Each row of a before or after table is a point. The points were changed in one or more steps. Then noise was added and the rows were shuffled. The steps act on how far a point lies along the listed directions, d1 being the first. Name the steps. A step turns or swaps two directions, mirrors them in a line or flattens them onto one, adds a multiple of one to another, or multiplies one. Angles are multiples of 10 degrees, from the lower direction toward the higher: turns from -170 to 170, lines from 10 to 170 but not 90. Use the fewest steps. Two steps may share a direction if one is a turn and the other turns, adds or multiplies; they go together, in the order done. Otherwise the lowest direction goes first.

Directions:
(1): [24.1 16.4]
(2): [ 16.4 -24.1]
Before (11 x 2):
[[  6.1  -1.8]
 [  0.6  -0.4]
 [  0.1  -1.8]
 [  4.2   2.0]
 [  3.9  -1.4]
 [  4.8  -3.9]
 [  1.0   3.9]
 [  4.8  -1.0]
 [  1.3   3.2]
 [  2.8 -14.6]
 [ -5.6  -0.5]]
After (11 x 2):
[[  3.8  -2.1]
 [  4.7  -1.8]
 [  4.1  -4.7]
 [  0.1  -2.0]
 [  5.7  -2.6]
 [  0.6  -0.6]
 [  1.3   3.2]
 [  1.6   3.8]
 [  4.6   1.0]
 [  0.3 -15.1]
 [ -5.5   0.9]]
Steps: turn d1 and d2 by 10 degrees

Directions:
(1): [-31.2 -29.4  -8.3  -4.4  22.1  11.2]
(2): [ 37.1 -21.1   7.1 -10.9  23.3   2.9]
Before, 13 rows:
[[ -1.3  -8.7  -1.4  -2.4   9.8   2.9]
 [  8.5  -5.1   0.3  -3.8   5.7  -0.8]
 [ -3.0  -1.1   1.8  -0.3  -0.7   0.8]
 [ -5.0   1.8  -0.4   4.0  -3.4   0.9]
 [  7.5  -5.7   2.2  -2.7   4.1  -0.7]
 [ -7.1   5.1   2.0   2.6  -4.7  -2.7]
 [  6.2  -0.7   3.2  -2.4   2.3  -1.8]
 [ 10.1  -4.1   1.5  -2.9   7.7  -0.3]
 [-14.1  -3.6  -3.7   1.4   1.8   2.4]
 [  2.2   0.1   2.5  -0.9   1.3  -3.1]
 [  1.7  -1.0   0.2  -0.6   4.4   0.2]
 [-12.3  -8.6  -4.8   0.3   6.1   3.2]
 [  3.7   0.8   0.2  -1.6   1.4  -4.3]]
After (13 x 6):
[[-12.7   3.7  -3.8   1.7  -1.6   0.9]
 [ -0.7  10.3   0.1   3.9  -9.5  -3.0]
 [  5.9   2.2   2.1   3.8  -2.3   0.3]
 [  0.1   1.2   2.5  -0.1  -1.4   0.4]
 [ -9.1  -6.2  -3.6  -1.8   4.1   0.2]
 [ -8.1  -6.1  -0.7  -0.4   2.3   2.1]
 [ -0.7  -3.9  -1.6  -1.8   3.8  -3.0]
 [ -9.4  -6.8  -3.0  -0.9   6.4   3.4]
 [  7.6   4.2   5.7   0.7  -2.2  -3.4]
 [ -4.4  -5.2   1.2  -2.7   4.3   0.1]
 [ -7.1  10.6  -2.8   4.8  -9.8  -2.1]
 [ -3.7   0.1  -0.2   1.0   2.2  -0.7]
 [ -1.6  -2.4   2.3  -1.2   2.8  -3.6]]
Steps: turn d1 and d2 by -100 degrees
